Each row of a before or after table is a point. One or more steps were done to the points. Then noise was added and the rows were shuffled. The steps act on columns, c1 being the first. What was done? A step turns or swaps two columns, mirrors them in a line or flattens them onto one, adds a multiple of one to another, or multiplies or shifts one. Angles are multiples of 10 degrees, from the lower column toward the higher: turns from -170 to 170, lines from 10 to 170 but not 90. Use the fewest steps. Two steps may share a column if one is a turn and the other turns, adds or multiplies; they go together, in the order done. Otherwise the lowest column goes first.

Before (10 x 2)
48, 1
9, 44
12, -72
-65, -29
24, 39
21, 28
19, 54
32, -3
35, -9
66, 60
After (10 x 2)
2, 33
-11, 89
8, 43
-37, 32
30, -65
20, 54
-55, -48
23, 40
-30, 15
-26, 17
Steps: mirror c1 and c2 in the line at 70 degrees

Before (10 x 3)
64, 3, -1
-1, 15, -5
4, 71, 33
72, 1, -18
-44, -27, -49
42, 75, 3
71, -6, 37
-11, 61, -20
32, -69, 6
-43, 0, 22
After (10 x 3)
-75, -48, 3
-38, -62, 32
-5, -12, -1
4, 75, 4
-59, 41, 38
-62, 34, -18
-19, -57, -19
37, -23, 23
51, 1, -49
-57, 30, 0
Steps: turn c1 and c2 by 150 degrees

Before (8 x 6)
75, -20, -8, 1, -11, 22
89, 29, 13, -48, -35, -34
-44, -15, 4, -49, -8, 21
51, -21, -40, -23, -53, -22
-23, 29, -2, 2, -26, -10
-9, -58, -6, -44, 10, -87
-26, -18, 22, -23, -29, -2
-38, -58, -121, -3, 43, 20
After (8 x 6)
-22, 29, 7, -2, -21, -10
-27, -15, 19, -25, -33, 13
78, -24, -20, 0, -6, 13
52, -22, -19, -21, -54, -39
-8, -59, 51, -44, 8, -69
89, 25, 30, -53, -33, -16
-38, -57, -109, -2, 42, -62
-42, -13, -14, -51, -8, 17
Steps: turn c3 and c6 by 40 degrees

Before (14 x 8)
-58, 62, 19, 4, 23, -94, -12, 32
-48, -52, 6, -3, 67, -43, 32, -47
-42, 49, -18, 53, 78, -13, 34, -56
-83, 19, 5, 24, 2, -39, -14, 16
26, 39, 87, -46, -65, -39, -87, 27
-6, 1, -18, 70, 46, -3, 26, -37
-9, -31, 29, -43, -15, 33, -10, 0
87, 2, 81, -28, -31, -38, -32, 95
13, 41, 27, 1, 0, -43, -49, 22
71, 10, 28, -66, -8, 23, -7, -1
-40, -32, -64, -14, 62, 28, -25, -13
55, -35, 35, -14, -24, 10, -72, -9
64, -21, -4, -57, -72, -36, -35, 9
24, -2, 28, -25, -66, 6, -14, 29
After (14 x 8)
10, -2, 33, -25, -67, -25, -3, 28
-15, -32, -50, -14, 62, -1, -45, -13
-18, 49, -29, 53, 77, -41, 27, -56
-33, 18, 10, 24, 1, -70, -12, 16
-21, 62, 22, 4, 21, -126, -4, 31
26, -21, 9, -57, -72, -66, -34, 9
-19, -51, -7, -3, 67, -73, 31, -48
35, 2, 86, -28, -31, -67, -2, 94
5, 41, 41, 1, 0, -72, -38, 23
27, 9, 29, -67, -7, -7, 4, 0
-3, -30, 31, -42, -14, 2, 1, 1
21, -33, 58, -14, -24, -23, -57, -10
11, 39, 111, -44, -66, -68, -52, 27
-2, 1, -27, 71, 45, -34, 17, -38
Steps: multiply c1 by 0.4; turn c3 and c7 by 20 degrees; shift c6 by -30

Before (11 x 9)
-15, -18, -8, -16, -26, 18, -101, 9, 11
-7, -54, 3, -20, 18, 12, 39, 39, 25
-23, 18, 11, -10, -29, 34, 40, 30, 8
-25, 16, -50, 78, -29, 8, 7, 41, 24
-28, 22, -24, -15, 14, -11, 4, -26, -39
-9, -9, -3, -18, 30, -3, 9, 38, 28
26, 13, 10, -1, -5, -19, 30, 24, 22
-17, 27, -2, -11, 26, 9, 34, -45, 24
-16, 29, -31, 1, 13, 75, -38, -16, -49
-17, 26, 3, -30, -7, 5, 12, 44, 28
7, 27, -112, 45, -42, -9, 44, 37, 12
After (11 x 9)
-27, 27, -2, -11, 26, 14, 34, -45, 13
-27, 16, -49, 78, -29, 12, 6, 40, 21
-17, 13, 10, -1, -5, -31, 29, 24, -29
-11, 17, 10, -9, -29, 56, 40, 29, 21
-30, 26, 1, -30, -7, 8, 13, 44, 12
46, 30, -32, 1, 14, 120, -38, -16, 25
-11, 29, -113, 46, -42, -14, 44, 36, -9
-14, -19, -8, -16, -25, 28, -102, 8, 13
-25, -54, 4, -21, 18, 19, 39, 39, 2
-29, -9, -2, -17, 29, -5, 8, 38, 4
34, 23, -24, -15, 15, -18, 5, -25, 34
Steps: mirror c1 and c9 in the line at 140 degrees; multiply c6 by 1.6

Before (8 x 12)
-60, -32, -35, 36, 43, 68, 64, -37, 24, 5, 38, -13
-78, 85, 58, 23, 30, 38, -12, 61, -37, 33, -19, 15
-36, 43, -18, -23, -27, -12, 43, -6, -31, -34, -13, -29
-57, 10, 81, -34, -10, 66, 23, -58, 19, -6, -54, 13
33, 0, -20, 14, 42, 0, 7, -40, 0, -43, 32, 89
3, 13, 17, 24, -24, 25, 57, 48, 14, -31, 42, 18
56, 65, -48, 0, -22, -17, 22, 66, -62, 8, 6, -14
45, 81, -19, 20, 14, -25, 1, -47, 8, -16, -44, 83
After (8 x 12)
-63, -31, -11, 39, 44, 62, 66, -57, 24, 45, 36, -17
-81, 88, 58, 27, 29, 37, -11, 39, -34, -47, -16, 12
35, 0, -49, 15, 42, 0, 10, -58, 0, -4, 34, 86
47, 85, -24, 20, 18, -23, -1, -67, 12, 6, -43, 85
58, 66, -22, 0, -15, -18, 24, 45, -64, 62, 10, -12
2, 16, -15, 22, -29, 27, 54, 28, 12, -44, 47, 22
-58, 9, 37, -38, -15, 62, 17, -66, 17, -96, -54, 14
-34, 42, -37, -19, -26, -6, 48, -24, -38, -6, -21, -32
Steps: turn c3 and c10 by -60 degrees; multiply c10 by 1.3; shift c8 by -20
